Each row is a point. Each copy is the shape, with its points in the same order, stretched, turned, moved and blurred by noise. Say if it was mirrored as well.

Shape, 8 rows:
[[-32  23  11]
 [ 13   6  25]
 [ 24  27 -57]
 [-45 -19  18]
 [ 29  18   2]
 [ 25 -20  -8]
 [ 20  29 -95]
 [ 43  -5 -23]]
Copy 1 (8 x 3):
[[-27 -38  -5]
 [-16  -6  17]
 [ 14  51 -49]
 [-11 -71  16]
 [ -8  25  -2]
 [ 17  11   6]
 [ 32  69 -78]
 [ 19  42 -10]]
Copy 1 is: only turned
Copy 2 (8 x 3):
[[ 64  19  -4]
 [ 26   1  40]
 [-27  64 -23]
 [ 66 -30 -29]
 [  4  29  36]
 [-13 -13   6]
 [-49  79 -63]
 [-35  17   9]]
Copy 2 is: mirrored
Copy 3 (8 x 3):
[[-69 -31   9]
 [ -1 -38   1]
 [-31  24 -31]
 [-62 -39  46]
 [  1 -19 -16]
 [ 14  -9  13]
 [-49  55 -32]
 [ 21   0 -10]]
Copy 3 is: mirrored
Copy 4:
[[ 15  11 -24]
 [ 24 -25  -1]
 [ -5   2  49]
 [-20  -4 -69]
 [ 24 -18  29]
 [-10 -38   4]
 [-23  14  65]
 [  0 -34  33]]
Copy 4 is: mirrored

Shape:
[[-20   2   9  11 -21 -14]
 [ -6  -6  37  -1 -31   2]
 [ -8   9 -25 -14  -2  -7]
 [-26   8  42 -11  -1  14]
 [ 24  13  -8   5  -7   8]
 [ 10  20 -32   4   7 -12]
 [-16  -2  33   3 -12  24]
 [ 19 -36 -12 -12  23 -53]
 [ -7 -62 -23  33  44 -50]
 [-22 -23  12 -15 -26  32]]
Copy 1:
[[ -7   2  35 -32 -12  -4]
 [  8  21   0 -12 -19  31]
 [-32 -12  19 -14  32 -28]
 [-10  25  13  23 -11  22]
 [ -6  14 -11 -26  26 -22]
 [-29  -8  15 -31  32 -55]
 [  9  22  12   5  -4  26]
 [-15 -57 -15  10 -10 -36]
 [ 21 -85  40   7 -15 -51]
 [  9  -2  18  14  16  40]]
Copy 1 is: mirrored
Copy 2:
[[ 31   8   4 -17 -20  11]
 [ 19  17  -6 -40   0   8]
 [  0  12  -9  23 -32  -2]
 [ 11  22   0 -17  25  25]
 [-11  -5  12 -10 -17  -5]
 [ -8 -11  13  16 -37  -1]
 [ 14  20   1 -25  30  12]
 [ -1 -22 -39   5 -40  33]
 [ 28 -63 -34   5   5  27]
 [ 16  30 -25  -7  21  -2]]
Copy 2 is: only turned
Copy 3, 10 rows:
[[  0   2 -20 -35 -10  12]
 [ 22 -24 -30 -26  -6  40]
 [-25  10 -17  14   1 -24]
 [ 16 -40  -9 -37  24  20]
 [-13  21   0  19  17  14]
 [-28  35   3  22  14 -22]
 [  6 -33   0 -29  16  32]
 [ 36  13  33  11 -61 -40]
 [ 20  20  95 -31 -69 -45]
 [-18 -61  -8 -14  -8  15]]
Copy 3 is: only turned

Shape, 15 rows:
[[  4  22  14 -18  14 -11 -23  45  24]
 [-13  -6  11  11  12  33  25 -26 -15]
 [  1 -35  -3 -22 -14 -25 -27   4  -8]
 [ 11 -10  11 -26   0 -15 -10  19 -37]
 [-37  19   2  52  24 -31 -26  16  20]
 [-11   1 -15  80 -48 -29 -16 -20  11]
 [ -3  33 -16  -2  10 -24  -2  42 -38]
 [-18 -14  -4 -16 -33 -25   7  39   6]
 [ 12   6  15 -25  18 -18 -31 -82   0]
 [-20  17   8   0  15 -14 -26   9  12]
 [  8 -41 -56  39 -41 -32   5  39 -14]
 [-29  32 -16  -7  17   8 -28  16 -10]
 [ 15 -19  -1  42  16   3  69  20  16]
 [ 11  31 -11 -14   4 -30   8  16  18]
 [  1  17  -2 -21  15 -33  51  26  18]]
Copy 1 (15 x 9):
[[ -3 -17  21 -10 -12  41 -31  46 -18]
 [  7 -13  -9  -9  15   4  16 -37  20]
 [ -6  -1  34 -18 -27 -20  -8  37 -12]
 [-18  -4   6 -36 -23  -4   6  23 -20]
 [ 25  -2 -12  37 -14  42 -55  18   2]
 [ 47  -6   0  -7  -9 -21 -66  -8  19]
 [ 29   5 -13 -22 -23  24  -8  17 -40]
 [  8 -12  51   5 -14 -19 -22  19 -55]
 [  0 -30 -44 -47  -8 -10  25  53  57]
 [ 12 -18   1   1 -19  26 -20  35  -2]
 [ 51  48  52   2  -9 -27 -48 -14 -39]
 [ 46 -16   4 -15 -35  32   0  23 -13]
 [  2  31   5  36  67  19 -33 -56  -7]
 [ 27  -6  -2 -11  10  17 -19  37 -21]
 [  8   1   2  21  36  13  -9  13 -44]]
Copy 1 is: mirrored
Copy 2:
[[-27  33 -37 -13  44  14  -4  -6 -27]
 [ -4 -14  12  37 -17  14  -8  23  45]
 [ 12 -35  -3 -33  25 -17 -34 -11 -19]
 [-24 -20 -13 -25  32 -20 -17 -26  24]
 [ 25 -13 -36   5   2  70  -4 -36 -14]
 [ 31 -73   7  12 -50  29  28 -27 -46]
 [-30  -9   4 -21  41  26  11 -57  21]
 [ 29 -20   0 -23  60  -9  21  -1 -19]
 [  1   0 -16 -47 -87   8 -36 -11   5]
 [ -4   4 -26 -19   9  39 -13 -10  -8]
 [ 30 -73  55  22  48 -13  -2 -45 -44]
 [-30  -3   6 -26  21  58 -19  -4   1]
 [ 36  10  15  95  22 -11  26 -18  19]
 [  2  28   0 -18  10  13  23 -30 -20]
 [ 36  45  -1   3  36   0  40 -30  12]]
Copy 2 is: only turned
